Each row is a point. A path goes straight from each point to the next, and from the last back to the first. The post is the endless flat space through its rows: a point in 2 columns, a line in 3, a plane in 4, and so on, so that a path can go around it. Count how often the path circles the post. Going back the other way cancels.

Post:
[[-14   1]]
Path, 12 rows:
[[-39 -24]
 [-36   4]
 [-17  17]
 [  5   9]
 [ -1 -10]
 [-14 -26]
 [-60 -11]
 [-27  18]
 [  3  29]
 [ 15  -1]
 [  7 -36]
 [-31 -27]]
Times around: 2

Post (8 x 9):
[[  7   0  29 -44 -12  17 -15  51 -41]
 [ 14   5  -3   7  28  60  14   8  11]
 [  7  -1  -4   8  19 -34 -25  10  12]
 [  8  10   2  18 -42  10 -19 -28 -31]
 [ -4   5 -23   2 -44  -8 -11  11 -23]
 [ -2   3  15  36 -35 -19  19 -19   0]
 [  6  12 -21  48  26   8  21 -34 -17]
 [ -8   9 -20 -56 -11  20  40 -49  52]]
Path, 15 rows:
[[-28  11   8  16  -3  14 -19   7  -1]
 [  5  35  14  -9 -20  10 -14 -24 -20]
 [ 28  13  24  25  -7  17 -13  -9 -14]
 [ 25 -24 -21   7  -7  12  11  24   2]
 [ -3 -24  -2  18 -22   9   4 -17 -25]
 [-10  -3  -8   5 -15  20  10  34  -7]
 [-23  -1  -8 -20  30  18  11  -5  -4]
 [ -2  -5  22  21   1  29 -15  -3  -1]
 [-22   7 -14   2 -42  10 -10  -4  18]
 [ -6  40 -37  -2 -16   9   2 -26  -2]
 [ 24  27   1 -37  19  -2  13 -37 -16]
 [  0  -9  -3 -31 -28 -41  11  -7   6]
 [ -1 -39   0  14 -21 -11  -8  12  -3]
 [-23   0 -33  32  -6   4  13 -22   0]
 [-21 -18 -19  12   2  10 -12   3 -44]]
Times around: 2

Post, 17 rows:
[[ 11 -10  11  24  36   8   9 -24 -43 -21 -31   2   4   7  36  -2  14   4]
 [  8  -9  17   7  13  27  12 -15  10 -10  14 -24   2   0  48 -10  -4  17]
 [  8   3  20  18  37   5  -9 -40  -4  29 -19  22 -11   1  38   0  19  27]
 [ 19   1 -14  24  42  41  -6 -26 -12  -7  -8 -15 -27 -32  37  24  15   0]
 [  8  -7  23  16  22  -2  14 -27   4 -22 -30   6 -23 -22  37  13 -18  20]
 [  2  -4 -16  30 -27 -16  29 -19  12  -9  50   5  22 -14 -26  34   0  -7]
 [  4 -25  43 -11 -13   6   5  24  -7 -12   1 -11  -3  13 -18  32   1  24]
 [  6  -4  26  23  37   6 -22 -19 -10 -19   8  -1 -31  -2  41   1  -1 -19]
 [  1 -28  36  -6 -10 -24  17  46   1  12  -5 -40   9 -12 -24  -5 -16 -12]
 [  6  -8  12   1 -37  11  29 -19  18  -7   6  27   9 -11  -8   6  22 -23]
 [ -3 -19  13   3  11 -11   7  33  30 -23 -11 -12   9  13 -31  -6   7  10]
 [  5  -1 -10  18 -60 -17  11 -11   3 -15  22   7  -6 -16  -7  -2  31  14]
 [ -2  -9  -8 -33 -12 -17  26 -21  -2 -17  29   5   0 -15 -26   9  16   1]
 [  5 -10  -7  13  19  14  15   1 -13   7  -7  12 -36  12  35   1  -8   8]
 [ -2 -13  34  -2   0  -6  12  53  -1 -11  13  12  22 -23 -20 -10  -8  15]
 [  7 -26  15 -14   0 -36   3  47  12 -10   1  -1  28  -1  14  18   9  -3]
 [ -1 -12   9 -12 -35  -6 -22  26   9  -2  -2   1  35  -5 -12  -9 -36   7]]
Path:
[[ -5 -29  12  24   7  20  31   5  23 -15   6  -4  14 -16   3   8   8 -16]
 [-14 -12   4   9  11   9  -5   4  -7 -14  12 -19 -17   0 -12  27  13   5]
 [  0  18  14  -7 -23   3 -17   4   1  18  -1   1 -10  -2  10  -1   0  17]
 [ 17  -9  29   6   1  -2   6  11  25 -10 -13   6  10  22  27  13   2 -10]
 [  6  -6  24   4  11  -9  -3  20   0 -10  -6  -7 -20  -2  14   1  18  10]
 [  1 -12  19  20 -11   0   5 -12 -31   4   3 -17 -11  15  27  23   3  10]
 [ -1 -14  16  11  -6 -24  19 -15   9  -5 -19  -4   7 -17   4   3  23 -17]
 [  3 -18   6   8 -17  13 -18 -11  -4  -9  -7  24   6   3   8  -2   9   4]
 [ 25 -31  -5 -19  -6   0   4 -18 -32 -16   7   3  24 -22   0   7   1  -9]
 [ 11  -8  21   1  -4  21   0 -17  -3 -23   2  10  24   3 -17   2   8  -8]
 [ 10   6  13  -4  12 -14  24  15   2 -11   5 -19  19  11   3   6   6  13]
 [ -1  -4  22  -4  -7   3 -12   6   2 -36  -3 -24  23  21  13 -18   3  15]
 [ 16  10   9  14  -9   2   2  11 -10 -14   0   7   3  -1  24 -27  26  23]
 [ 18 -14  26   4  21  -4   9   9  18 -15  17  22  25   3  12  22  -4  14]
 [  5 -44  21   7   1   1  24 -12  22 -23  -2   5   0  -3  -6  -2 -11  -1]]
Times around: 0

Post:
[[-12 -23 -38  23   9  -2   5 -11  20  -5  17  11 -17   7 -20  10  32   8]
 [-20 -33 -15  35  25 -12 -21 -23 -43 -11   9  10  -5   0 -32  23   7  -6]
 [  0   0   8 -22  12 -11 -21 -36  -1  13 -31  38 -37 -10  33  18 -10  41]
 [ -4  -7  15 -18 -18 -14 -19   6  11  22  -4 -15 -60   8  46  25 -20 -13]
 [ 10  17   0  -8 -11  13  52 -17   4  -1  21  -3  37  12  17  -9 -29   5]
 [ 13  32  16 -13   1  17   7  21  30  -4  11  -2  -8   5  44  41 -47  10]
 [  6  13   9 -58  -3 -11 -27   9  13   8 -30 -15 -12  -8  49  31  -4   3]
 [ -4  13  40 -38  -7   6 -16  12  18  14  19  25 -10   4  39  21 -10 -18]
 [ -6   4 -19  43  -2  37  19 -32   8 -16   4  13  15 -26 -27  -7  -5 -25]
 [  2  13  30 -24  30  19  35  27  20   1  -7 -13  -8  -4  31  -8 -23  -7]
 [  4   6  27  -4 -16  48  36   1  12  10  17 -17  19  -7  -1  21  -3  17]
 [ -1 -30   5  38   7  -6 -25 -15  11   0 -21  10  -2  37 -31  17  13 -18]
 [-19  -5 -26   6  -8  32   9 -10 -19 -16   2  18  10  11 -39 -19 -24  17]
 [  2   1  10 -12   9 -32 -40   5  16  40  -1   0 -17 -11  14   8 -20  20]
 [ -2  -4  16  12  -6  51   1  19  14  -7  19 -15  20   7  56   5 -16   3]
 [  1  -8  -4  35 -16 -16  -3   8 -23 -14 -15  19  -9  -3 -27   0  26   6]
 [ -8  -3 -28  20  12  24  20   4 -11  24 -10  22  13   2  -6  17 -12  -4]]
Path, 25 rows:
[[-21 -26  16   0   6  13 -44  -3   8   9 -13   9 -38 -12  25  35   4  11]
 [ -1 -11   2   4   3   7   5  -4  -8  -7  -8   1  -8 -13  -2  21  -9  -7]
 [ 28   4 -22  18   5  17  19 -18 -23 -28   0  26  -4 -23  40  26  -8  15]
 [ 28  17   5 -16  18  13  -7   3  32  18   0  17 -21   9  46  -1 -16  15]
 [  9   8  25  47   5  29  -3   0 -17 -11 -10   3  23  20  15  -2   3  19]
 [-31  -2  13   8   8  -2   0  -3  27  -7  -1   8 -27  22  -5 -19 -17 -24]
 [-25 -16  19 -13   2   7 -25  22  23  36   3  22  15  25 -13  24 -52  -7]
 [  8 -11   6  -2  37   2  21   6 -11 -18 -12   8  16  -8  15  23   4  14]
 [ -2  -7 -18   1  27 -10 -19  -4   3  10  -7   7 -43  -6  10   3 -35  18]
 [ 11  15 -24   2 -18  31 -16  -6   7  19   9   4  38  15  15  -4 -14  25]
 [-15  13  26  41  -4   4 -12  -1   6  -5  21  42  -9  10  10 -26   4 -42]
 [-13  -2 -22  -3   6 -11  -2  20  15   7  -5  -5   3  16  43  -8  -4   2]
 [ -9   5  12 -15 -22 -12  13   9  18  -2  -9  -7   3   4  23  23 -18 -13]
 [ -7 -21 -29 -16   6 -12   9  10  18   8   7   8  -5  10  21   5 -23 -23]
 [ 26   2 -14  -6   4  23  -2 -37  24   4 -16  17  12  -6   6  18   7   9]
 [ 10  21  17   3 -17  23 -36 -17 -10 -20 -11   1 -20  -7  34  13  -3   1]
 [-24  -1 -21  -8  21 -14 -15   5   2  -9   8   2 -16  44 -10   7 -16  -3]
 [-13   7  11  14  12   8   7  19 -15  47 -31  16  21  10   8  26 -26   9]
 [  5  19 -32 -11  13  -8  10  -6  -2  12 -14  13  27  12  31  26 -16  22]
 [  7  16   1  -7  20  44 -21 -15   4  -9 -28 -14  18   4  21  24 -13 -13]
 [ 14   7 -11 -11  11 -24 -17   6 -13   5 -14 -18   3  -6  12  -9 -19  -8]
 [  0 -15 -14  -5   2  11  18  11 -13  -7  36  -7  13  -2  -6  14 -16  -6]
 [ -4   8   9  11  13   9  20   8  27  -9   2  22 -10  -4   9   6 -26 -30]
 [-16   2 -10  24 -12  34  20  -3 -17  -4   2  24  19  -2 -16  21   1  23]
 [ -2   2   0  21   8  -5   1 -14   8  16  -6  31  -6   7  -2  33  -2  12]]
Times around: 2

Post (17 x 18):
[[  1 -10   2  18  -7 -23  -7  -2   7 -13   8  -3 -15  21 -15  20 -24  -3]
 [ 11   6  16 -23 -11 -14 -40  19  13  -7 -20  38  10  19   6   2  16   5]
 [-15  -5  11  21   3 -13  16  19  15  -9  41   4  39  15  12  12   4  60]
 [ -4 -34 -18 -16 -10  16  -3  27 -32   2 -20  -1  -1  17  19  34  39  23]
 [ 11 -33  14  27   7 -19 -27  -8  17  32   4  27  13  32  10 -15   6  25]
 [ -1 -18 -53  -9  19 -12   0  -5 -10  14  29   3   1   2  13  -7  16 -24]
 [ 18  29 -25   9  32 -27   4 -18  14   3 -19  20 -23  -2  16  -8  -8   4]
 [ 11 -12  -1   3 -54   3  -8   1  31   4 -25  24   3  -1  16 -13  17  10]
 [  8 -12   3  15  -2   6  20 -20 -17 -13  -7 -17   6   3 -10  19 -14 -24]
 [  3 -21  -3 -19  28 -41  -2 -46  10  37 -17  -6  -2  31  14 -34  -6 -14]
 [ -2  -6 -14 -24  26  -9   7 -35 -10 -11   5   4 -18  35  -1 -25  -8 -25]
 [ 37   1 -20   5   2 -12   3 -13  38  10  34  11 -15   2  12  19 -11  -3]
 [-15  32   7  27 -21   4 -30 -24  51 -14  18   0   5   9  -7  -4   4   4]
 [ -2  42 -16  -8   6   4  -2 -13   0   7  30   4 -17 -37  -3 -15   5  21]
 [-19  24 -21  -4   5  16  19  -3  -7  12   7   0  -6   9   3   8  -8 -16]
 [ 28   5 -27   9  16   3   4  14  13  -4  11 -41 -31 -13  -6 -18  14  13]
 [-10  12  36   6 -11   2  -9  -6 -28 -14  14   1  19  10  21  -4 -33  29]]
Path:
[[-40   0 -16  -3  13  -6   5  11  18  13  22  12  -5  13 -15   9  -9  47]
 [  6 -33   0 -10  -1   2   7  38 -17 -15  33 -45  35 -22   1   0   0  33]
 [  7  -3   6 -16 -18 -37   7 -37   9  10  21  38  40 -20  -5  21  -7  -7]
 [ 25  15  41  14   9 -33  12 -14  12  20  -4   2  17  10  -7   3  -5  17]
 [ -9   2   5  29  18 -38   5   6  34 -45 -25  30  12  47  -2  23   1 -15]
 [  9   6 -41  32   2 -48 -25  25  -1  33  34  -5 -10 -35  -6  13  -3 -12]
 [  9  39 -17  -9  -6  -8 -11   6  22  -5  -1  -1  -4  -6 -26  -9  17  12]
 [ 17 -45 -15 -20  -1   3 -15   1 -23  20  -5  18  34  15  25   0  23   7]
 [-15   4   6 -11 -16  32 -20 -33  24  -3 -27  14  -3  37  25 -15  -8 -22]
 [ 16 -25  17   0 -15 -10 -10  -7  43  28  11 -20 -19   2  15   5  -4  11]
 [ -7  -9 -40  30  49  -3   3  -4  15  26  30   8  -8  17 -12  16   3  -2]
 [-24  19   2  52 -13  12 -15  20  13  -1  11  40  40  10  -1  20   3  33]
 [  0  16  -3  30 -38  -7  -2   8  17  19  26 -45 -17  13  -4 -38 -12  42]
 [ 20  19  -8  -4  -6  11  -6   0  23 -16  22  16 -29  17  14  21  11  12]
 [  4  -3 -17  -3 -22  24   6  12   4 -29   6  23 -31  -5  22   1   5  -2]
 [ -3   1   3  27 -11 -36  25 -31  21   6  37 -15 -23  -6   8 -17   7  54]
 [ 12   8  -4  -1  -4  15 -21 -11 -23   0  21 -15  21 -17  14  -9  24  11]
 [ 24  -3   0 -10   1 -21  -1  -8   7 -12  30 -30  10   7 -12  23 -22   1]]
Times around: 0

Post (17 x 18):
[[ 10 -12  -5  -6 -30  -9 -12 -11 -13  10  14   0 -22  -5 -13   1   1   5]
 [  5   1 -12  21   0  10  -4  -9  -5 -24  -8  20 -17  31   2  -5 -17  38]
 [  2  13  -5  33 -12  15  12  10   0  11   3   3   8  14   8 -24   3 -15]
 [-38   5 -11  14 -10  -1  20 -17  -5 -28 -20 -11 -22  -5  -9   9 -12   6]
 [-16   2 -15   1   2  -3  33   0  -1  21   9  -9  18   7   3 -14 -12 -16]
 [ 31  17   2  19  31   0  15 -18   4  -4  -3  10   7  -1 -25  12   4  16]
 [ 41 -28  18  -5  -2  24   0  -9   7   4   1   9 -12  26 -19  13   6  -4]
 [ 19   4   5   9  -3 -23  13  -6  24 -29 -13   0 -13  -2 -26 -22  41  -3]
 [  1 -17 -11  11 -11   6 -12 -31   1 -13 -12  10   1   7   5 -30 -37  -9]
 [  8 -10   8   5  -2 -25   1  16 -15  14  19 -32   8   9 -16  -6  17 -20]
 [ -5  -7  -5  -6   1   6  -6 -25 -14  -3  -9  -1 -24   5  16   9 -13  -1]
 [ 15 -21   4  14  -2 -10   0  -4  -4   9   7  17 -20  -5 -15 -39   7 -19]
 [-17  14  12   4  12 -17  10  -9  18  -7   1 -21  -1 -26  -9   3   7  21]
 [-28   3  18   9 -38 -35 -15   8 -20 -17  13  -2  -5 -31  20 -44 -32  -5]
 [ 12  12   0  12   7  12  -1   1  -6  15 -15   1 -16  16   5  -3 -30  -5]
 [-24  18   0  -5  11   9 -10   7   1 -19 -11 -12  16  10 -24  26   5  -6]
 [ 30   9  -4 -12  11  14  -2   0  -9   8   6   3  25 -10 -28 -17   5  21]]
Path:
[[ 11 -16  17  11   3 -25 -15  -1  -5   0  -5 -14  12  20 -16  13  -5 -23]
 [ 50  -9  12  -1   5 -45   3  -1  -3 -19  15   2  38 -12 -36  -2   0  -4]
 [  3 -48  17   4 -21 -36 -12   0 -12  -8  28 -27   9 -12   3   4  23  -9]
 [  5  21   0  24  -8  -2  11   3  12   5 -25  -1  11   6 -14 -22 -15 -23]
 [-10  54  27  38  -8 -14  -2  24  -4 -14 -17 -31  12  -2 -28   1  17 -15]
 [ 14  15 -15   1 -20   0   2  -8 -13   6  -3   0 -12  18  -1 -38   6 -43]
 [ 31   7  25  23   0  12 -11  -8   0 -11 -17  10   7   8 -17 -13  -9 -34]
 [  3   5 -14 -12 -33 -16  -4  -6 -24  15  -4 -28  22 -17   9 -46 -10  -4]
 [ 11 -22 -29  26   1 -18  22  -5 -14   0  -5  -1  -3  15 -24 -20  -5  -3]
 [  2  17  -4  17   4  -2 -16   9   8 -15   1  -2  -8   4   9 -16  12  -4]
 [  4  15 -11  17  -3  24 -17 -15  14  -9 -16   5   1   7  -2 -20   3 -15]
 [  5 -55 -48   0   3 -16  20 -25  -7   1  39  14   9  29  -5 -17   3  24]
 [ 26 -20   4  12  13 -40  -3 -15  -8  35  13 -11  -7 -23 -14  10  20 -16]
 [  9 -17  -7 -12  -8 -15   7 -18   4 -27 -30 -19   7  19 -13  14 -21   0]
 [ -9 -41  -3 -12 -23  24   9  12  17   0   3  -2  20  19  -7 -32  -7 -31]
 [-15  36   4  22 -18  14 -15  12  22 -22 -24 -12 -12 -26  -5 -19  13  13]
 [ 44 -24   8   1  20 -24  -8 -11  12   9   8   2 -14  -6  -6   8  -8  31]
 [  6 -60  -7  -4 -34   1  15 -23 -25  -9  25  14 -28 -12  23 -49  -7 -25]
 [  9  21  15  31 -33   7  -6  -2   7  18   2  10 -38 -16   0 -24 -24 -25]
 [-18  11   3   5  -8 -25 -33   2 -22  -7   8 -26  15   6   5   0  -6 -10]
 [ 36  -2   8   5  13   8  -1   5 -18  10   9   9 -17  32 -34  -1  -9  14]
 [ 28  24 -11  15 -31  46  -8  -2  -2  -2 -15   7 -17  18 -13   1   7   9]
 [  1   4  13 -21   2 -19  21 -35  -8  -3  24  17  11 -33  -5 -18  28  10]
 [-17  26  47   1  -9   2   3  15 -13 -29  -8  10  20 -30   3 -40  -7  -8]
 [ 11  -1  -6 -16  17  49 -27 -20 -12  33 -10  -4 -32  30   6  16   2 -32]
 [ -8  -8 -27 -27  -1  -2  -6 -13 -13  12  11 -22  -1   1  23 -15  17 -12]
 [ 16   5  31  30  13  53 -21  -2  12 -16 -28 -12  -4  16  -5  24 -18 -21]
 [  1 -23  -9  -9 -33   8  12 -33   4  -3  10  -6 -12   9 -18 -22 -22   0]
 [-38  28  31  15 -13 -30  12  -6  -2 -25  11  -6  12 -30  20 -25 -16   5]]
Times around: 1

Post:
[[ -8 -16  16  17  -9  -7  -4   9 -10  -9   7  -7  -1 -10  -4 -17   5   6]
 [  0  13 -10 -13 -23  -1  -8 -18  12   4  -7  12   3  -9  12 -15  -4  -1]
 [ -2   0   9 -38   1  -7   8 -24  11  -8   7  34  29 -13   8  27   7 -23]
 [ -4 -22   6 -16  11   7 -13 -23  27   6  24  -9   6  25 -36  17   0  -1]
 [ -6  -5  -3 -17  11   0  15   0 -11   6  -8 -32  -1  -2   3  18   9   2]
 [ 13   3   0  10  -2  13 -12  26 -15   9 -11  -7  12   9 -13 -16  15   4]
 [-11  -6  37  30   8 -15  -6   1  10   9 -22 -12 -12  10   4  -2 -14  -6]
 [ -2 -20  28  -4   9   0 -23  -4 -11  15   4  -1 -13 -14 -11  -6 -32  19]
 [ -2 -30  -9   2  16  22   0  -9  11  16  13   9   0  16   3   2   9  -7]
 [  8 -17  -4 -29  -7  14  22 -26  18   8   0  37  13   0 -30  15   6   9]
 [  6   5  29  19 -11  19 -22 -23   2  -2 -27   7   6   4 -26  -6   7 -12]
 [ 33  13   3   7   6 -12  -7 -10   2   4   7   3   6 -14  13 -20  -5  -2]
 [ 16   4 -22 -28  -9 -25 -15  -7  -6  -6  -9  31   9 -26  12 -14   9  -4]
 [-16 -14 -15 -34  36  -5  14  -4   2  -8  21  18   4 -13  -5  24  -3  10]
 [-15  -5 -38 -25  -9 -10  19   8  -5   9  -2  26  13 -19 -21 -27   0  -7]
 [  7   4 -23   5  17  13  -9  29 -10  36   3 -10 -21  -8   4  23  35  -4]
 [-18 -22 -34  -3 -10   5  19  30   2   2  13   2  -9  -3 -14  20 -20   1]]
Path (24 x 18):
[[  9 -19  -8  22 -32  40   3 -23  36  21  27  26 -34  -2 -15   2   9   1]
 [ -5 -20   1  13 -33  38  -6  17 -23   2  -7  -1  -3  18 -12  14 -20   5]
 [ 15 -12 -13  12  11  34  29 -28   6  27 -41  12  18  23   0   3  36 -17]
 [ 19  -6  15 -20   4 -14 -10 -30  17   0 -13  -6   6  -3  -8 -14   2  20]
 [ 33  -5  12  -1 -19  41  45 -45  30 -23  -2  12  33  20 -30   6 -29  -2]
 [  0   7  -1 -29  -7 -13  10 -25  14 -30  36 -19  16  13  -1 -10  16   7]
 [-18 -10 -11   7 -18  -7   7  26  -4   9  -2 -15 -23  -9  15  27   0  10]
 [ 29  -3 -10 -24  -1  20 -13 -27  21  -3   8  -3  30  19 -13  11  25  15]
 [  7  -6 -16  11  28  18  28   8 -13  -7  -1   9  30 -17  10   5  26  -2]
 [ 12 -13 -28  -4  17  13 -11 -18  36  23  49  24  -7   3  14  18  21  -4]
 [ -9  -9 -22  10 -14  12 -47   8 -18 -30  26 -40  20 -11 -34 -32   3   7]
 [ 29 -17   9  34  15  19  -9 -11 -15  27 -14   0  -3  15 -24 -34  31   8]
 [ 11  -4  13  -2  14 -23   7  30 -15   8 -10 -35  -3   9  -2  17  -4   2]
 [ 33   8 -23   7 -24  19  21  36 -23  25 -23  -7   1 -13 -36 -25  43  22]
 [-23  -3  12   8  -1  -5  -5  18  -1   3 -28 -33  13   3 -11  -4 -28  -4]
 [-14 -10 -24 -32  26  -3  -6 -36  -5  23   0  21  19 -15   6 -39  -4   4]
 [-23 -21 -24 -34 -10   3 -27   2   4  20 -21  26  11   7 -19 -30  21   1]
 [ -7  -9  -3 -20 -22 -22 -16  -2  13  15 -16   1  -7   4 -10 -20 -16 -19]
 [-22 -17   7  -1 -22  25 -12 -20   2  -2 -27  39   6  15 -19 -12 -15 -11]
 [  0 -10  -2   7  23   5 -12  12  -7  15  -9   6  19  10 -32  22  32 -13]
 [  5   2  -7 -24 -10 -42 -22  -3  -9  20 -28  -1 -11 -34 -10 -12   3   3]
 [ -6  -3  -5 -39   0   2  51 -22  29   7 -11  13   0  -5 -15  10 -10  14]
 [-12   9 -10   1   6  12  31   7   2  28 -23  24 -18 -13 -28  -8  14  -7]
 [ -4   8  -1 -25  60 -27  27  39   2  -5  14  13  13 -21  -5  22  -1   9]]
Times around: 2

Post, 17 rows:
[[  4 -14 -10  27   1  -6 -10  28  -6  47  21  -6   5  -7 -14  -2  17  -4]
 [ 17   7 -16  34 -26 -30  29  22 -35 -24  -5  35  -8  -3  -5 -16  15 -35]
 [-12   4  19  35   5 -22   0   8 -22  16   8 -13   3  33 -18 -21  53 -19]
 [ 17  18 -19  49   0  11  10  21 -19 -31 -13  34 -21   7  17  -3 -23 -21]
 [-14  -4  -9 -32  13   0   7  -9  -2  -7   3 -18  22   6  10  38  36  -4]
 [ 12  12 -12  16  -2  11  17  -5 -12 -46 -11  -4 -14   2 -21 -17  -9 -46]
 [ -3  15   1 -41  15 -20   3 -20   7  -9  -4  -3   7   1 -15  25   0  24]
 [ -6   1 -12 -38  25 -14 -11 -27  20 -19  22 -14  54  -9   7   5 -14  20]
 [  7  12 -25  10 -10  12  46  23 -29 -18 -34  16  10  19  -7 -16  -8 -11]
 [ -9   4 -22  30  -9 -20  22   6  -5 -18 -26  19  -5  15  -1 -11 -29 -53]
 [  7 -12   9 -12  -3 -24  14  16  17  -8   7 -32   4  15   6  10  11   7]
 [-10 -27  14  -5  29 -30   7 -19  -8  -4   3 -34  23  -3  -4  19  11  24]
 [  0   4  12  23 -23 -15   5 -19 -12  33   3 -24   0   2  10 -10  33  -4]
 [ -8 -15  -6 -32  -8 -12 -15  -9 -14 -28   5 -20  21  12   3  24 -13  12]
 [ -9 -14 -12  -7  -5  -5   8 -23  20 -18   5  -6  25  12 -13  33  14  27]
 [ -8  -5 -18 -28   2 -17 -22 -10  19 -33 -31 -25  28 -12  -3   6  17   2]
 [-11  -2  23 -23   2  10  -3   1   9 -16  -1   7  32 -21   5  27 -13  13]]
Path:
[[-17  -5 -17  -7   3  -4 -33  -1  -7 -10  -4 -21  45  -6   5   9  38   0]
 [ 19   7 -25   7 -14   0  18 -10   4  -4 -44 -27  18  -3  -3  11  25 -14]
 [ 10  -3  36  55 -13 -18  20   7   1  11 -10  25  -1  11   8 -13  24  -3]
 [-20 -12   7 -11  16   1  12  22 -24 -13  24  12  21  30  12   5   5  -6]
 [-28  10 -27   0   6 -16 -11  28 -22  11 -22  -9  20  -9  12 -16   6  -1]
 [  0  17  12 -23 -16   6  13  11   4 -17   9  -6   2 -13  35  60 -30   3]
 [  9  -6   6  16  18 -14 -39   0 -20  -5  12   0  12   1 -16  13  18   6]
 [  2   0   7  19  17 -21  10 -30 -15  -3 -10  17  13  15  14 -17  13 -27]
 [ 10   7  -4  13   0 -14  42 -16  -7 -33  10  19 -15   7 -16  15  12   9]
 [-22 -20  -2  -1  -5 -34   8   1  16  10  33 -16  22 -31 -27  20  19  16]
 [  8  17 -20 -11 -39  -8 -10  -1 -38  -6 -10 -21   8  15  -5   1  -4 -21]
 [ 17   6 -13 -27 -32   1  26  -3 -17 -23 -27  36  31  10  -6  48   4  20]
 [ -1   7 -27 -15  25  17   6 -11  -8  -8 -34   1  12   4 -21   4   9   2]
 [-18  -2  -5   6 -25 -13 -24  18 -20 -21 -13   0   3   3  38  10  17 -24]
 [-30  15 -39  16  25 -13   9 -33  -5 -19 -12   0  47   4   2 -15  36 -23]
 [ -5  -6 -12   6  12   4 -20 -10   1 -12  17  -8  29 -26  12 -10   3 -10]
 [-12 -11  -9  -7  -3  -8   6   8  -7   0 -10  22  29 -27 -18  -6  37 -10]
 [-25   3   4 -17  -6 -18  13   4 -22   8  -7   7  22  22  -8   4 -12  18]]
Times around: 3
